Each row of a before or after table is a point. The points were changed in one or more steps. Then noise was added and the rows were shuffled. The steps act on how far a point lies along the listed directions, d1 being the first. What was done? A step turns or swaps two directions, mirrors them in a line or flattens them onto one, adds a multiple of one to another, or multiplies one. Angles are multiples of 10 degrees, from the lower direction toward the higher: turns from -170 to 170, lines from 10 to 170 but not 90. Use the fewest steps. Two steps may share a direction if one is a turn and the other turns, adds or multiplies; they go together, in the order done. Otherwise the lowest direction goes first.

Directions:
(1): [-4.4 -3.4]
(2): [-3.4  4.4]
Before, 9 rows:
[[ 4.6 -4.2]
 [ 0.8 -5.0]
 [ 5.0  2.2]
 [ 1.0 -4.5]
 [-4.7  3.7]
 [-5.1 -3.4]
 [ 4.9  0.6]
 [ 1.6  7.0]
 [ 3.8 -1.8]]
After:
[[-2.0 -4.9]
 [ 4.7  4.0]
 [ 4.3 -2.9]
 [-2.1  5.4]
 [-4.0 -4.3]
 [ 4.4 -1.8]
 [ 2.8 -5.6]
 [ 0.5 -4.6]
 [-7.1  0.1]]
Steps: multiply d1 by -1

Directions:
(1): [-7.5  0.3  1.0 -1.5 -3.8  4.4]
(2): [ 3.2  5.9 -3.5 -2.2 -5.6  0.3]
Before:
[[ -4.8  -5.7   3.9   1.0   3.1   0.8]
 [  3.0   0.9   0.5  -1.7   0.0   0.1]
 [  9.7   5.1  -4.1  -1.5  -0.7  -2.4]
 [  6.9  10.4  -8.0  -5.2 -11.5  -1.7]
 [  9.8   6.6  -4.2  -2.0  -7.1  -4.3]
 [  8.1  -3.1  -2.3   3.2   5.1  -6.1]
 [ 17.3   3.8  -9.1  -0.5   1.8  -4.5]
 [ 11.5   6.2  -5.0  -1.2  -3.3  -4.2]
 [  2.6   1.8  -0.8  -0.8  -2.7   3.0]
 [  6.3  -1.1  -2.3   1.2   1.0   1.3]
 [  2.3   5.8  -3.5  -0.6  -5.1   0.2]
 [  5.7   6.3  -1.0  -1.4  -5.6   0.7]
 [ -6.2  -3.9   2.5   0.6  -0.7   2.1]]
After, 13 rows:
[[ 6.0 -1.5 -2.6  2.1  2.4 -4.5]
 [-3.3 -0.8  0.0  0.4 -2.3  0.8]
 [ 3.4 -1.4  0.6  1.1 -0.3 -3.6]
 [10.0 -2.2 -5.1  0.9  6.1 -2.9]
 [-1.3 -0.3  0.8 -0.9 -1.4  0.2]
 [ 5.1 -2.0 -1.9  1.6  1.3  1.7]
 [ 4.8 -0.5 -0.7 -0.1  2.7 -0.6]
 [ 1.7 -0.8  0.9  0.3 -0.8  2.9]
 [ 1.7  0.3  1.2 -1.7  1.1 -0.1]
 [ 5.9 -0.9 -0.4  1.0  2.1 -3.1]
 [ 0.2 -1.5 -1.0 -0.5 -0.7 -2.0]
 [-0.5  0.7 -0.3  1.2 -0.2 -0.2]
 [ 2.2  0.1  2.4  1.1 -0.2  0.9]]
Steps: multiply d1 by 0.7; multiply d2 by 0

Directions:
(1): [ 1.3  2.7 -1.2  6.3 -0.4 -7.9  3.7 -2.9 -1.4 -4.9 -3.4]
(2): [ 8.7  0.0  7.7  2.1  0.0  0.2 -5.1 -0.3 -2.7 -0.1 -0.2]
Before:
[[ -0.5   2.3  -4.9  -2.0   0.5   0.6   4.1  -0.4   1.7  -0.5   2.3]
 [  3.6   1.3   6.8  -1.5   0.9   4.4  -3.3   1.9  -1.5   0.6   0.9]
 [ -7.2   1.5  -8.6   6.3  -0.8 -10.4   9.0  -3.3   0.7  -4.6  -6.4]
 [ 10.8  -3.7  10.5  -1.3   0.1   6.2  -8.7   2.8  -2.1   3.2   1.3]
 [  0.2   1.7  -3.4   4.7   0.4  -9.3   4.6  -3.3  -0.6  -2.4  -5.4]
 [  0.7   4.1  -4.4   5.3   0.2  -6.5   3.3  -0.5  -1.6  -3.5  -0.5]
 [  2.2   1.1   0.4   2.6  -3.0  -5.1   0.0  -2.2  -3.8  -1.8   0.9]
 [ -2.3   1.1  -5.9   0.6   0.0   1.2   1.4   1.7   0.6   0.6  -0.9]
 [  2.2  -0.5   5.6  -2.7   0.1   5.6  -5.1   2.9  -1.2   4.8   1.1]]
After:
[[ -3.4   3.2  -3.1   4.7  -0.2  -5.8   4.5  -1.3  -1.0  -1.8  -3.3]
 [  4.2  -0.3   3.2  -0.6  -3.0  -0.6  -3.4  -0.7  -4.0   0.7   2.9]
 [ -0.2   4.5   0.6   4.1   0.8  -4.3   3.8  -1.1  -1.3  -4.6  -2.5]
 [  6.8  -3.1   5.8  -3.2   0.9   3.5  -6.8   1.0  -0.9   5.5   0.0]
 [  0.9   1.4  -2.9  -4.0   0.7   3.7   1.5   0.6   2.0   1.9   3.9]
 [  5.8   0.2   3.3  -1.2   1.1   4.3  -5.4   3.1  -2.1   3.3   4.2]
 [  2.7  -6.2   6.9  -7.2   0.2  11.0  -8.2   4.3   0.5   8.6   2.2]
 [ -0.9   0.1  -3.4  -1.8   0.4   4.2  -1.3   3.0   0.2   2.3   0.1]
 [  2.2   2.1  -2.1   9.9  -0.6 -11.2   5.9  -3.0  -1.6  -7.4  -6.1]]
Steps: mirror d1 and d2 in the line at 60 degrees
